Each row of a before or after table is a point. One or more steps were done to the points. Then noise was added and the rows were shuffled. The steps act on how far a point lies along the listed directions, d1 being the first. What was done? A step turns or swaps two directions, mirrors them in a line or flattens them onto one, adds a multiple of one to another, or multiplies one. Angles are multiples of 10 degrees, from the lower direction toward the higher: turns from -170 to 170, lines from 10 to 170 but not 90. Use the fewest steps. Two steps may share a direction if one is a turn and the other turns, adds or multiplies; they go together, in the order done. Otherwise the lowest direction goes first.
(in the rows, 128 means zero)

Directions:
(1): [129 150  68]
(2): [128  68 106]
(3): [192 128 129]
Before (13 x 3):
[[153 103  79]
 [ 74 131 162]
 [ 88 158 142]
 [181 151  86]
 [167 128 150]
 [ 66 143 183]
 [167 144 187]
 [137 146 161]
 [105  93 138]
 [136 102 131]
 [171 131  89]
 [ 84 110  61]
 [160 153 186]]
After (13 x 3):
[[ 86  78 144]
 [158 192 100]
 [149 123 139]
 [129 157 161]
 [ 63  69 157]
 [188 149  96]
 [ 86 156 187]
 [164 177 101]
 [170  91  60]
 [144  92 139]
 [ 80 102 123]
 [ 90 157 191]
 [ 95 138 160]]
Steps: turn d2 and d3 by 70 degrees; add 0.3 times d1 to d3

Directions:
(1): [ 60 155 128 132 107 176]
(2): [177 134 148 117 139 199]
(3): [128 133  65  65 140 134]
(4): [139  78 107 133  58 141]
(5): [119 125 185  65 104 112]
Before (14 x 6):
[[228 140  93 105 164 145]
 [173 180 231 115 155 193]
 [104 120 157 110  84  84]
 [150 118 133 158 129  81]
 [166 133  71 118 160 103]
 [ 90 150 152  95  84 148]
 [107 126 136 166 136  60]
 [117 158 233  86 156 165]
 [182 142 131 129 156 166]
 [120 160 192 130 177 108]
 [165  95 107 119 124  64]
 [103 144  98 142 175  99]
 [139 116  85  81 137 108]
 [193 104 146 139 128 108]]
After (14 x 6):
[[116 128  88 124 125  82]
 [215 125 142 177 151  75]
 [ 89 130 135  86  81 109]
 [115 104 118 146 108  56]
 [116 164 136  77 188 111]
 [ 89 150 123 165 167 117]
 [141 129 133 190 141  82]
 [152 150 182  34 177 151]
 [ 71 144  86 119 136  93]
 [123 111 169 170 115  98]
 [194 129 131 135 160 124]
 [216 163 156  43 183 148]
 [164 106 104 113 129  76]
 [119 146 165  97  90 168]]
Steps: turn d1 and d2 by 40 degrees; multiply d3 by -1

Directions:
(1): [127 140 117  98 128 125 143 169 165 108  28]
(2): [125  71 185 113 146  97 142  69 185 123 120]
Before (12 x 11):
[[134 102 175  89 152 129 144 116 178 115  79]
 [118 196 108 152 143 157 112 162  86 145 151]
 [129 113 126 118 155 124 141 133 174 115  70]
 [133  89 167 115 152  92 134  88 193 113 104]
 [135 162 100 140 105 144  95 140  72 143 196]
 [125  83 164 134 127 118 126  91 167 131 174]
 [107 109 180 111 128 108 141  92 183 119 108]
 [124 122 114 139 137 135 147 139 140 108 106]
 [123  86 169  99 134 105 135  79 185 121 114]
 [111  64 191 140 155  72 124  30 161 138 196]
 [135 177  86 131 119 130 128 179 105 139  80]
 [126  48 184 118 139 103 141  51 177 124 164]]
After (12 x 11):
[[127  73 175 132 132 112 129  75 177 132 173]
 [138  96 162 117 154  93 129  90 185 110 105]
 [120 131 106 142 132 140 142 145 134 109 104]
 [119 190 115 154 147 155 113 156  89 148 149]
 [135 187  70 135 118 136 126 191  92 140  81]
 [134 129 114 121 153 138 134 152 156 117  70]
 [137 114 165  94 149 138 140 131 165 116  79]
 [107 113 172 113 128 112 136  96 178 122 109]
 [125  90 164 100 136 108 135  79 180 123 110]
 [110  43 210 137 161  60 128  10 185 136 191]
 [124  33 196 113 147  98 146  37 186 125 165]
 [134 147 118 136 114 135 101 119  89 139 195]]
Steps: add -0.5 times d1 to d2

Directions:
(1): [108 104 164 109 152 114  96  64 126  81 174  52 109 141]
(2): [181 163 173 128 137  99  94 160  56 114  99 131  75 156]
(3): [ 95 102 118 136 121 128  45 114  82 182 172 174 122  96]
Before (9 x 14):
[[165 164 108 154 123 139 159 163 130 154  96 171 141 128]
 [114  99 125 129 131 124  31  94  67 130 168 127  93 119]
 [198 170  91 160 138 107 204 226 132 109  45 196 117 153]
 [101  93 138 146 135 152 123  79 145  95 157  82 128 148]
 [125 138 105 139 102 123 166 140 150 142  81 181 161 130]
 [108 115 136 144 123 127 124 112 124 152 152 136 139 116]
 [161 198 118 130 106 141 203 188 142  95  49 151 136 135]
 [139 137 146  81 158 126 141 146 125 115 126 113 122 158]
 [104  81 160 116 159 125 100  30 137 125 211  73 129 102]]
After (9 x 14):
[[210 175 139 151 121 122 157 198  83 188  76 214 112 115]
 [134 136 140 144 125 127 165 133 137 132 121 127 140 132]
 [129 128 137  87 152 127 101 148  99 151 140 149 120 138]
 [ 65  86 119 116 126 123 137  42 186 101 158  93 170 124]
 [221 186 131 138 117 119 158 209  82 101  37 154  85 167]
 [142 129 120 169 110 153 114 164  95 157 105 181 120 139]
 [ 57  48 106 125 178 111  93  28 169  70 225  64 134 118]
 [ 98 108 124 131 148 139 133  54 171 105 179  73 150 123]
 [ 37  92 122 109 128 145  76  35 149 101 205  82 147  90]]
Steps: turn d1 and d3 by 160 degrees; add -1 times d1 to d2

Directions:
(1): [170 155 159 150 135 127 129 142 130 108  79  77  99 154 128 167 156 233
 157 196 119 126 172 154]
(2): [160  49 102 167 118 145 133 105 133 144 148 172 114 104 136 226 159 148
 152  83 135 198 135 142]
(3): [103 126  97 190  66 121  98 187  73  68 114 144  71 158 145  97 175 135
 107 108  92 142  89 110]
(4): [ 85 128 118  66  98 116 126 134 150 128 209  76  29  99  92 168 148 126
 122 147 133 117 143  92]
Before (13 x 24):
[[130 130 116 114 174 122 142 119 142 133 139 122 158 126 126 130 117 134
  118 129 159 132 143 110]
 [123 164 134  62 169 111 149 106 153 185 148 127 208  99 124  40  64  39
  100 124 155 108 119 118]
 [ 88 138 143  15 149 139 159  80 178 205 209  90 121  85  77 145  70  66
  119 141 154 101 175 101]
 [139 132 123 175 121 131 131 154 113 116  86 125 155 137 144 109 133 143
  132 122 116 124 132 133]
 [140 105 132 146 125 118 134 108 138 133 128 136 133 116 134 130 110 143
  152 128 154 133 142 140]
 [ 71 107 132  24 137 148 153  83 172 183 220 111 129  74  95 107  79  19
  102 113 161 118 124  94]
 [134 109 126 161 141 142 131 147 130 118 117 135 135 147 126 137 151 147
  126 127 124 149 129 136]
 [174  80 131 178 132 145 145 119 131 168  85 176 159 123 159 192 144 155
  156 113 129 158 140 151]
 [101 144 140  83 142 124 102 126 130 128 130 136 166 126 118  64  99  73
  103 120 114  90 110 111]
 [133 136 121 161 120 129 114 145 124 117 121 131 118 143 123 143 144 158
  127 147 128 137 127 111]
 [134  87 119 156 108 134 127 114 118 134 146 145  98 117 115 163 147 132
  132  84 132 153 138 100]
 [129 129 133 170 118 130 147 150  94 122  75 175 179 129 166  91  97  98
  115  97 110 145  99 148]
 [128 105  82 147 116 137 140 129 127 135 137 160 129 134 146 135 131  95
  118  68 123 151 113 132]]
After (13 x 24):
[[123 162 149 139 131 122 128 133 111 120  99 111 141 150 121  65 108 125
  112 125 124  90 133 100]
 [138 175 124 124 133 131 144 145 136 116  96  93 123 164 139 107 123 156
  125 150 119 100 148 144]
 [173  86 146 143 146 138 108 109 139 130 102 140 140 124 127 191 148 184
  154 135 115 154 160 152]
 [117 122 123 145 101 107 120 137 122 113 137 126  98 124 133 103 118 136
  136 132 141 119 129 121]
 [114 129 126 103 127 124 141 132 151 146 153  85 111  99 116 146 123 128
  133 137 133 104 156 111]
 [161  78 105 248  92 164 123 146  68 115  59 210 159 163 164 132 149 143
  127  74  96 196 118 148]
 [112 137 127 115 133 127 128 125 139 141 149 129 139 124 111 116 114 106
  119 141 141 115 125  99]
 [130 150 163  95 120 114 158 139 140 133 125  71  77 105 116 170 121 175
  134 184 122 124 161 138]
 [106 130 133 109 142 133 133 148 148 123 151 105 123 135 104 107 137 119
  114 146 127 115 130 116]
 [207  86 114 201 114 128 132 144 114 127  94 131 105 123 147 204 185 219
  154 138 121 216 158 158]
 [187  85 138 243 117 171 126 137  78 104  33 168 177 172 176 129 162 187
  144 121 103 195 120 173]
 [127 112  98 151 138 122 130 144 116 108 135 129 119 138 136 139 149 153
  119 114 139 152 125 112]
 [ 81 158 129 109  83 111 117 178 115 118 133  98  60 133 126  92 149 120
  106 160 107  81 117  89]]
Steps: turn d1 and d4 by 150 degrees; turn d2 and d3 by 150 degrees

Directions:
(1): [172 145 160 168 100 176 134 123  85 160 169 106  89 121 132 100 112 112
  62  64 141 156 101 101 176 146  84  62 146 146 171 187 178  93  93 122
  89 135  93  75  99 116 130  50 136 134 127 204]
(2): [109 101  44 145 158  97 126 183 118  92 185 102 163  55 134 121 150  45
  53 176 139 115  33 163 175 144 133 129 129 101 135 130 100 173 116 150
 179 119 110 135 117 121  90 110 104 168 147 136]
(3): [132 128  95  93 152  98  82 130 122 169 147 174 173  82 120 139 130  64
  96  41 213 148 172  71 151 119 185 174 182 111 153 169 137 121 154 138
 119 134 191 125 124 176 150 162 168  76 109 126]
(4): [139 121 146 100 100  87 126  86  96 108  68 159 165  84  72  73 117 157
 134  85 140 137  82  87 122  86  73  29 120  80 119 138  89 135 165 121
 154 138 112 101 158 173  51 180  73 116 154 131]
(5): [152  44 145 134 126  78 195  77 182 171 101  81 166 115 129 189 127 127
 162 169 107 100 145  88 236 128 134 128 140  81 144 172 122  77 105 140
  91 116 140 173 147 102 110 147 119 149 124 183]
(6): [134 107 105  69  40 186 111 169 195  98 171 112  57 149  75 199 145 112
 136  79 155 129 109 147 160 135 131  40 145 141 153 117 130 124 136 121
 138 114 134 212 124 142 134 171 113 141 104  86]
Before (12 x 48):
[[ 98 105  97 144 176  96 138 150 151 142 137  96 185 106 171 175 136 113
  138 204  95 108 145 146 142 156 181 249 131 118 119 127 122 142 119 138
  136 125 155 147 130 101 136 115 153 148 123 124]
 [157 155 162 191 176 118 166 102  81 162 102 109 161 104 170  74 114 141
  102 173 101 122 126 114 162 133 106 160 113 117 128 179 133 115 115 133
  104 141  95  65 109 100 119  57 138 142 140 200]
 [ 84 114  55 135 187 118  93 203 151 101 165 130 141 117 149 126 151  80
   99 205 125  99 120 180 106 138 174 217 121 130 111  92 123 188 149 123
  178 119 143 170 124 120 162 142 144 132 123  97]
 [ 94 157 109 181 181 134 106 169 104  86 152 122 133 122 171 124 147 137
  122 181  98 106 123 179  84 134 163 211 102 136 107 100 119 170 128 136
  159 131 117 124 122 110 147 122 126 156 160 100]
 [ 99  83  76 145 167 103 161 153 184 104 163  77 136 127 163 175 150  74
  120 224 100  85  83 173 165 159 156 197 120 102 116 100 108 171 109 137
  166 122 153 193 130  86 135 122 127 175 135 128]
 [171  87 165 128 107 137 148  90 147 172 119 106 114 116 132 150 123 129
  142  93 127 127 153  95 184 132 127 125 138 133 159 179 154  92 101 148
   92 125 122 141 139 118 124 108 131 121 127 186]
 [ 85 130  79 112 121 133 129 180 137  76 155 120 114 139  96 168 122 115
  135 183  90 115  99 173 101 144 135 158 103 144 111  80  93 155 132 141
  159 123 132 157 119 116 149 159 117 163 131  72]
 [ 88 135  92 128 131 142 110 179 114  98 140 117 106 123 144 134 140 122
  103 165 119 104  91 172 112 129 142 154 111 134 113  98 131 160 116 117
  167 129 114 151 117 123 129 118 132 140 126  79]
 [157 131 164 144 107 174 129 127 123 148 151 131  68 172 133 139 126 144
  122  87 126 146 157 113 139 142 127 120 137 160 151 161 179  88 115 111
   92 135 117 117 124 115 147  86 149 101 110 149]
 [122 150 171 111  95 149 123  91 130 138  84 145  88 186 108 110 105 205
  182 101 108 142 144 134  73 119 116 109 111 145 119 109 140 121 131 115
  109 138 131 132 139 120 134 125 131 113 126 119]
 [154 100 185 160  87 152 172 103 154 160 135  96 102 179 132 157 127 155
  140 125 115 133 151 117 163 145 112 102 110 131 143 152 156  97 103 132
   77 145 121 155 111 107 151  88 138 147 127 154]
 [120 107  49 114 151  99 116 186 162  83 140 134 166 101 119 148 151  75
  112 193 156 104  98 175 119 114 180 173 138  92 112  91 100 175 136 138
  172 109 149 174 136 119 112 166 119 156 133  99]]
After (12 x 48):
[[125 131 181  71  90 134 127  70 180 124  65 159 105 186  93 149 118 185
  211  84 132 119 178  98  82 107 126 114 126 113 105  98 118 131 170 101
  126 141 183 174 162 152 138 204 125  93 121  89]
 [ 98 114  71 137 171 103 116 149 140 142 163 115 144 113 156 139 132  86
  106 154 141 128 109 151 142 152 181 211 140 124 136 130 130 147 106 148
  132 127 156 148 121 101 149  96 161 136 121 141]
 [105 116 138 109 141  82 151  92 125 135  74 149 169 137  91 155 100 158
  187 153  94 118 173  91 109 115 136 182 113 114 106 117  92 110 149 137
  118 133 161 130 147 138 143 195 127 119 131 105]
 [157 109 126 112  84 181 116 148 156 133 173 106  70 120 120 157 138  98
  113  81 143 133 114 140 166 150 129 104 139 163 162 154 152 123 102 148
  125 122 113 163 121 122 132 101 127 134 120 148]
 [145 210 123 110 108 197  73 172  94 118 154 170  88 119 112  87 127 116
   79  47 178 155 127 135  94 129 124  99 139 159 141 145 140 150 165 121
  137 142 123 102  90 162 147 110 152 103 113 103]
 [122 134 187 121 138 117 125  93 141 130  40 159 127 183 115  90 113 219
  202 162  88 111 192 119  55  92 108 150  94 128  88  94 129 133 172  91
  128 139 134 132 164 135 143 178 124  96 128 113]
 [113 164 162  92  75 173 103 132 154 114  95 139  98 182 108 154 121 208
  196 107  96 136 168 143  55 126 127 129 118 159 111  88 132 131 154 101
  132 134 134 149 139 138 136 156 136 119 113  65]
 [152 115 129 156 133 154 135 142 128 156 176 122  93 146 152 148 134 105
   96 107 135 138 146 116 166 154 147 157 145 152 158 171 178  95 108 122
   98 132 126 121 119 109 149  71 156 112 111 160]
 [109 172 166 144 159 122  95 107  95 115  89 167 142 140 138 105 128 190
  173 107 121 124 190 117  52 103 158 188 113 129 104 115 123 140 162 121
  130 145 147 105 139 149 148 172 133 107 156  95]
 [110 128 156 117 140  94 132  93 104 147  58 146 154 128 134 117 115 173
  155 131 120 106 157 101 115 100 133 163 122 105 103 129 130 114 136 110
  123 140 142 126 145 145 120 155 137  97 125 104]
 [138 108 130 133  98 157 126 148 161 155 185 119 110 145 128 175 143  89
  100  84 175 141 154 118 172 149 159 132 140 131 159 159 155 119 120 145
  100 146 155 174  98 135 175 105 163 129 113 125]
 [152 124 160 104 108 104 147  96 151 106  38 157 149 158  92 116 121 194
  199 165 113 112 154 130  76  78 122 107 114  95  91  90 104 126 149 114
  130 120 135 145 165 124  97 191  96 129 139 112]]
Steps: mirror d1 and d3 in the line at 10 degrees; mirror d2 and d4 in the line at 60 degrees; swap d5 and d6

Directions:
(1): [187 182 110 137 176  68 154 119 111 110 179 199 147 127 142  69  49 125
 138 129 127 124 108  68 156 145 108 118  19 150 182 102 163  96 170  93
 141 134  68 127 105 155 123 121 203 121 166 129  61 155 107 130 112 135
 144 148  97 196 105 128 150 131 103  85]
(2): [138 122  83 147 141  88  26  98  98 106 139 111 144  73  79 129  75 111
 131 141 127 108 163 143 126 148  80 155 142 131  62 106 156 131 113 134
  96 164 169 116 241 160  93  91 114 101 137  80  80 134  91 145 153 157
 138 184 133 124  72 155  43 191 108 162]
(3): [108 160 119 145 109 124 164  71 100 112 140  93 105  76  99 106  77 108
  85 182 198 107 111 151  88 205 126 148  81 185 137 117 128 226 127 147
 188  48 171 177  52 115 122 159 104 138 125 134 147 135  94  95  79 112
  95 154 111  64 133 142 100 166 129 119]
(4): [196 167  96 111 155 216 130 156 155 129 181 171 124 114 188 200 147  87
 118  85 216 141 164 118 130 130 171 114 112 140  87 156 131 155  74 155
 137 118 119  87 164 179 158 115 104 110 163 157  91 159 138  94 178 147
  76 159  94  72 100 147 175 151 176  73]
(5): [150  91 126  98 144 188 184 140 110 203 168 163  56 131  80 163  73  78
  92 182  72 126 155  42 157 130 130 118 129 156  95 123 117 138 109 178
  55  88 115 120 133 151 148 105 135 134  55 108  95 161 146 153  58  76
 169  80 155 121 116 132 117 141 131 174]
Before (11 x 64):
[[138 138 117 119 132 126 178 114 104 167 171 151  90 150 126 128  78 116
  114 147 114 139 115  93 146 154 110 115  87 143 149 113 112 130 144 114
  104 114 110 148  79 142 133 130 148 137 109 122 120 156 144 146  91 103
  146 114 129 147 111 127 140 150 119 138]
 [143 108 119 128 148 139 170 122 112 154 173 147 103 131 107 117  82 104
  106 175  95 122 135  94 160 142 117 140 103 147 141 107 129 143 149 121
   86  85 110 134 114 138 134 122 131 130  89 125  83 142 122 147  84 107
  163 105 144 142 109 141 108 143 119 152]
 [116 111 120 123 139 116 130  91 114 135 140 102 125 103  85 104  86 107
  107 141 130 110 106 128 151 169 108 138 110 139 115 110 106 161 123 140
  130 105 157 136 107 110 113 130 130 125  98 134 134 123 118 141  90 113
  132 129 145 123 104 129 109 150 108 140]
 [124 108 159  99 119 193 134 178 168 151 104 113 124 178 180 199 215 126
  137  68 121 147 132 148 137  68 167 124 198  90 103 166  97 113 117 147
  117 143 131  98 133 118 149 133 110 148 124 159 157 114 176 125 184 143
  109 100 157 101 151 117 168  80 160 130]
 [130 109 128 131 147 106  71 146 142 128 123 156 133 125 107 128 101 117
  133 133  90 130 132 119 156 107 105 128 146 127 115 112 146  96 126 129
   86 168 134 118 179 144 127  95 150 115 125  95  81 111 113 171 132 140
  144 134 145 181  94 125 105 160 114 145]
 [134 143 129 124 134 183  96 188 183 108 108 131 173 164 225 191 249 155
  152  28 173 147 132 154 127  70 172 106 183  78 128 170 117 110 117 113
  148 166 118 109 136 117 160 124 109 143 182 166 164 107 157 100 211 151
   92 133 103 111 123 111 186 115 188  69]
 [148 127 118 110 138 117 145 123 143 141 145 146 128 140 123 107 114 126
  133 130 116 123 139 102 139 114 122 117 107 119 134 123 137  97 149 111
  120 145  97 111 122 138 134 116 152 139 121 141  99 116 153 131 130 115
  161 126 121 157 108 115 152 120 118 119]
 [126 118 144 129 116 132 134 168 149 129 104 121 157 167 139 138 196 149
  152 115  96 143  93 140 121  82 132  99 169 106 143 146 117 101 145 117
  131 157 102 125 121 116 144 140 136 130 141 129 167 118 156 124 156 129
  115 114 141 151 153 112 159 110 126 130]
 [144 173 129 135 128 180 157 131 147 107 139 147 145 131 203 155 170 124
  120  76 222 145 123 152 127 125 187 115 104 120 154 134 130 136 119 127
  178 122 113 115  95 137 141 142 100 117 177 156 152 117 123  90 166 153
   64 147  80  81 141 120 186 102 156  58]
 [132 120 141 133 129 108 118 113 114 116 123 111 142 135 129  95 117 158
  134 121 122 126 111 138 119 145 128 135 110 133 155 112 131 100 152 110
  139 150  99 125 119 121 127 126 164 107 139 118 132 124 119 131 136 125
  157 125 131 162 127 128 131 107 108 130]
 [147 154 121 128 130  98 147 118 102 137 151 157 140 114 100  86  85 137
  109 166 122 103 115 104 127 145  96 124  83 149 163 117 121 128 146 117
  130 114 131 138 100 155 125 128 138 105 120 118 105 128 101 132  97 123
  141 147 135 143 137 116 121 133  99 143]]
After (11 x 64):
[[136 111 122 105 130 124 133 128 149 145 132 136 127 146 120 118 132 129
  135 126 106 126 142 111 138 103 122 118 132 108 125 127 130  91 144 116
  109 150 105 107 135 134 135 114 142 139 115 139 110 112 158 137 137 116
  164 121 129 154 108 115 148 115 122 131]
 [111 113 143 133 108 121 130 153 139 126  97 106 155 159 122 130 187 152
  149 126  90 138  90 147 113  94 124 106 172 110 139 141 117 111 150 118
  133 149 115 133 116 110 136 142 130 131 135 121 174 115 149 126 146 126
  119 117 145 148 154 115 138 116 119 141]
 [115 148 144 129 120 163 129 172 176 108 100 121 167 169 216 163 238 165
  146  49 169 145 109 154 119  83 170 107 163  87 158 165 112 123 137 107
  167 142 116 133  81  97 159 143 121 154 175 171 181 101 151  99 180 137
   96 118 105 115 144 104 189 104 177  69]
 [129 121 118 115 123 127 161 122 109 172 159 144  93 156 123 136  95 119
  122 141  97 141 121 100 148 140 109 116 110 127 139 119 106 118 138 115
   89 130 116 142 101 140 131 126 143 136 102 113 127 148 151 153 101 105
  152 108 139 149 112 126 133 147 120 150]
 [155 151 118 123 135 101 132 129 109 139 151 163 146 119 106  96  91 136
  118 154 114 106 121 100 134 131  94 123  95 137 153 118 122 110 141 116
  118 133 125 126 127 162 123 119 141 102 124 114  93 130 105 136 110 128
  148 148 136 151 130 117 123 134 100 145]
 [130 101 124 124 142 139  64 154 151 133 121 150 128 123 115 159 125 109
  128 120 106 136 143 133 150 103 120 126 169 124  92 124 137 109 103 145
   81 165 145 113 194 148 132  94 125 110 122 101  88 111 121 164 146 143
  129 137 146 153  94 127 110 166 131 143]
 [134  93 117 124 142 153 153 129 117 158 163 137 104 135 109 138 103 105
  109 167  87 127 146 106 161 129 120 142 135 135 122 116 121 139 135 129
   74  95 123 125 137 138 135 119 116 129  82 123  90 136 129 152  98 111
  164 103 154 134 110 144 103 143 125 161]
 [139 118 137 132 134 105 104 116 114 114 125 114 144 134 129  98 118 158
  139 116 116 125 116 136 124 142 127 134 115 128 147 111 134  90 149 109
  129 161 100 119 136 128 124 120 163 103 141 112 123 124 118 138 144 130
  160 129 130 166 120 131 129 112 107 135]
 [139 179 144 138 134 149 187 130 143 107 135 161 148 148 204 119 157 140
  125  84 195 147 101 134 134 122 181 109  75 120 195 123 131 117 151 106
  185 120  87 130  53 122 142 151 132 125 177 159 156 112 124  96 143 141
   83 130  78 118 156 109 199  81 139  52]
 [ 94 102 169 108  98 183 150 154 159 150  89  84 112 169 158 183 208 131
  125  95 125 139 118 163 122  87 162 133 199 102 114 162  89 142 126 150
  136 113 149 125  94  94 141 151  99 158 109 158 183 106 168 120 158 130
  106  93 165  84 166 117 154  83 155 141]
 [128 116 116 122 146 115 122  92 116 132 149 111 129 101  91 108  83 102
  108 134 135 109 113 123 156 167 108 137 103 139 108 109 109 157 121 139
  126 112 152 129 122 121 114 124 131 122 106 132 119 125 118 141 100 120
  130 136 138 126  97 133 110 155 109 134]]
Steps: turn d1 and d3 by -30 degrees; add -0.5 times d5 to d1; turn d2 and d4 by 30 degrees
